Each row of a before or after table is a point. One or more steps were done to the points. Then noise was added and the rows were shuffled. The steps act on columns, c1 being the first. Name the steps. A step turns or swaps two columns, mirrors them in a line or flattens them onto one, adds a multiple of one to another, or multiplies or shifts one. Angles are multiples of 10 degrees, from the lower column toward the higher: turns from -170 to 170, lines from 10 to 170 but not 90. Use the fewest steps. Two steps may share a column if one is a turn and the other turns, adds or multiplies; they go together, in the order done. Otherwise the lowest column goes first.

Before, 10 rows:
29 -10
-17 -25
36 -21
-11 46
-8 -23
-16 -7
32 38
-19 -5
39 54
-21 9
After:
-9 39
15 -9
16 -12
-50 -1
-13 27
-68 -6
31 5
7 -23
-30 -39
20 9
Steps: turn c1 and c2 by 130 degrees

Before:
-27 7 28 17
8 38 5 25
2 -42 17 -4
-11 -7 16 15
-4 13 -66 55
-16 18 -18 1
-1 -4 15 5
2 21 69 12
-11 21 -34 68
After:
-1 -31 10 -6
0 34 -30 -75
4 -15 16 -11
-2 4 -20 -9
-2 -2 -21 -79
1 -26 -24 -26
-2 -13 13 3
-4 16 42 13
-3 -73 12 13
Steps: multiply c1 by 0; turn c3 and c4 by 160 degrees; turn c2 and c3 by -120 degrees

Before:
-40 25 44 -32 11 -50
-6 20 4 19 19 -34
-2 -8 -2 -31 -41 -12
-10 -36 21 7 28 27
-50 -5 6 9 -25 -25
-19 -29 8 30 -23 -58
33 55 10 48 14 -7
5 15 26 58 -10 -9
After, 8 rows:
-19 -24 8 31 -27 -40
-5 -6 2 -26 -46 -6
3 17 25 59 -9 -10
-49 -4 7 10 -23 -18
34 52 7 50 16 -5
-43 25 41 -29 10 -30
-5 24 3 21 22 -27
-9 -40 20 8 30 21
Steps: multiply c6 by 0.7

Before:
20 10 19 5 -20 20 -1 -7 -36
22 -12 31 -5 -11 12 3 -1 15
-22 -7 -22 16 -4 -9 20 8 -11
5 33 17 0 -26 53 -1 -14 18
34 40 29 8 -4 35 -32 -13 -13
26 10 2 24 5 17 7 -15 43
-12 -24 -24 -19 36 -4 -44 -20 -52
-46 -38 -36 -41 23 -8 16 -32 -42
-24 -45 6 1 -5 17 22 -28 -15
-11 30 54 18 -3 24 -27 -4 4
8 4 12 39 -30 18 -6 -40 14
14 12 28 28 12 66 -16 3 -19
-22 -19 -23 -18 56 -32 28 -48 -50
After:
-14 -27 -6 52 4 8 -10 -16 -30
-2 -6 -21 22 41 -21 -28 -15 -16
13 -19 33 70 -11 -18 -11 3 21
-7 51 -35 17 -16 0 24 -27 4
2 -9 8 21 -42 -1 -19 -7 1
20 -50 10 37 -15 -1 -29 -12 2
-20 16 -9 -5 -11 -18 16 7 3
44 -1 -55 -6 -27 17 30 -20 58
5 -6 -49 26 -3 -36 -7 -41 -32
10 10 28 10 10 7 -20 -1 -18
-22 32 -95 -34 -14 13 16 -50 75
6 -38 48 25 1 -15 15 -3 -3
-10 40 -85 -15 -27 40 45 -33 42
Steps: turn c2 and c7 by -150 degrees; turn c1 and c7 by -70 degrees; add 1.5 times c8 to c3; turn c4 and c6 by -80 degrees; mirror c5 and c9 in the line at 30 degrees

Before:
-2 20 6 -2 -25 2 -14 30 -9 1 16
32 10 -28 -16 -15 -29 -4 13 26 -2 20
-15 -17 2 33 -14 4 -30 45 -11 4 -18
-13 16 16 -11 32 28 -33 27 -19 0 3
-22 -11 -2 0 6 12 0 8 10 -25 -9
6 -1 14 42 -4 -27 -32 -11 -20 8 4
-5 43 -7 -1 30 13 14 34 -30 -2 23
14 16 21 20 0 -28 14 30 -21 -30 -12
-16 -21 22 20 21 22 24 -6 10 28 -32
44 -17 6 26 -9 -25 -13 -21 -41 21 23
29 -15 -4 28 -15 12 -9 -5 25 11 7
After:
22 -10 -7 0 18 14 -18 8 10 -12 -8
-7 15 31 12 -2 8 7 30 -21 -42 -12
-35 10 -14 -25 -47 -18 13 12 27 -21 19
3 18 0 6 -73 -10 -9 30 -11 2 15
23 -18 27 -10 -41 -24 -19 46 -10 5 -19
8 17 -7 21 95 -13 -37 28 -19 17 2
6 1 42 0 -11 -41 -1 -11 -22 -9 2
-31 -16 37 -8 -26 -30 20 -20 -39 1 22
-18 -15 34 -16 -45 -8 -8 -5 25 17 9
23 -20 20 18 63 17 15 -6 9 35 -31
3 43 -4 -7 90 18 -3 33 -28 7 21
Steps: turn c1 and c4 by -160 degrees; turn c3 and c4 by 70 degrees; multiply c5 by 3; turn c6 and c10 by 40 degrees; turn c6 and c7 by -50 degrees

Before (9 x 14):
-2 -15 2 23 31 -43 -25 28 12 12 -11 -11 -22 36
-1 17 -21 18 -10 -26 59 -26 -11 -59 3 43 -2 6
14 -34 0 -27 26 29 -16 -43 1 19 -18 47 39 -17
8 -3 -9 -35 28 -35 -12 3 12 34 -38 4 -36 11
-39 21 -7 27 34 6 3 -40 3 15 -18 -49 36 1
-11 -53 -6 -34 58 25 11 2 29 19 -16 57 -2 -7
-24 11 16 48 -14 8 45 -35 -28 9 -16 14 3 -3
7 -13 6 42 -39 -22 80 -15 -36 -33 -39 -18 5 2
-56 -14 15 16 -27 -26 47 -17 -30 -55 7 16 -1 -2
After (9 x 14):
23 -27 0 14 -3 22 23 -42 -23 24 -21 45 33 -17
23 -20 15 -50 -3 -85 -8 -18 18 -14 -40 -17 -19 2
7 25 -17 -9 3 -3 7 -40 25 -26 -16 -47 51 2
12 -17 37 -37 -2 -51 -16 -17 2 -77 7 17 -16 -4
-11 12 41 -47 2 -45 16 -37 28 -18 -17 15 16 -5
32 17 -52 -21 1 -63 -14 -25 13 -30 4 43 -40 8
-24 -12 4 -3 -1 20 -48 25 26 5 -12 -10 -4 34
-46 2 -20 29 1 5 -37 3 -24 26 -36 4 -1 13
-15 -39 -16 40 -5 -9 27 2 -13 -1 -17 58 17 -5
Steps: turn c1 and c10 by 60 degrees; turn c1 and c13 by -50 degrees; flatten c2 and c5 onto the line at 10 degrees; multiply c3 by 2.5; mirror c4 and c9 in the line at 60 degrees; turn c6 and c7 by 80 degrees

Before (14 x 18):
36 -16 -41 -37 -10 -8 -22 21 -6 7 4 26 26 5 -1 28 -19 1
4 -26 -18 16 26 17 -17 -4 -45 0 -20 -7 16 54 16 1 -2 5
42 -4 38 -40 -1 14 34 -9 3 48 14 -45 14 -29 -15 10 16 -47
71 -20 28 29 -44 13 -42 10 -23 39 50 -40 -23 -23 12 -13 4 -1
16 7 50 -17 13 -10 -11 -26 -42 10 19 -14 2 19 -46 10 38 8
-29 -7 25 -7 -2 6 -31 -19 -59 1 -28 0 -35 18 -35 -54 37 11
0 -4 -30 -8 1 -20 -7 -11 30 -26 -20 -21 -12 20 -54 -2 -7 -7
4 51 -5 6 -10 4 8 -6 31 30 23 10 13 -24 13 11 8 -61
56 26 -36 -1 31 4 -18 -3 -32 66 25 -35 53 14 12 23 30 -10
43 9 8 -36 8 15 17 15 -9 12 53 -41 -20 44 -22 -36 29 -32
21 -36 9 0 -26 12 32 -72 2 -3 14 -11 -16 -34 17 -39 29 -59
-12 -28 -3 8 3 6 28 2 -26 -23 19 -14 30 9 -4 -29 58 21
-1 -24 -17 31 -16 -58 4 1 -18 51 46 -31 -51 21 -8 20 -16 -53
-12 18 3 -2 35 -29 -16 -40 -7 25 -9 -36 29 -4 19 2 -7 47
After:
24 16 -6 8 -20 24 24 2 -19 -22 20 -13 -22 10 -3 -28 57 -3
-29 -45 -6 6 63 7 12 -4 31 30 25 8 -6 -23 14 13 6 15
6 26 -20 19 -13 -3 23 -3 -49 0 -19 -6 21 54 17 4 -2 24
-37 23 39 -40 42 38 7 -8 -27 47 13 -45 -16 -30 -15 9 18 15
-24 32 -40 -35 2 -22 25 20 -32 6 1 26 -5 4 -5 29 -20 -12
0 44 13 2 65 34 -21 -75 -13 -2 13 -11 -6 -33 17 -38 30 -1
-43 13 8 -34 28 24 -18 16 -38 15 51 -38 7 43 -24 -37 28 20
-16 4 51 -17 -11 -13 1 -25 -54 10 21 -15 -3 18 -44 9 39 10
-63 6 -33 -1 -2 -12 56 -2 -71 64 24 -38 -5 13 13 23 30 30
-53 53 29 26 16 -22 -9 10 -71 39 51 -40 43 -21 14 -12 3 -43
2 5 -30 -8 9 -16 -16 -12 30 -27 -21 -24 -8 21 -54 -1 -9 6
1 -20 2 -1 -57 -32 22 -41 1 26 -10 -36 -23 -2 19 2 -6 20
12 21 -16 33 55 -35 -67 1 -16 49 46 -31 -25 20 -9 21 -15 4
26 -8 28 -5 -11 -21 -28 -18 -41 1 -28 -1 35 20 -35 -54 38 -5
Steps: add -0.7 times c1 to c9; turn c1 and c2 by 150 degrees; turn c5 and c18 by 110 degrees; turn c6 and c7 by -50 degrees; turn c7 and c13 by -110 degrees
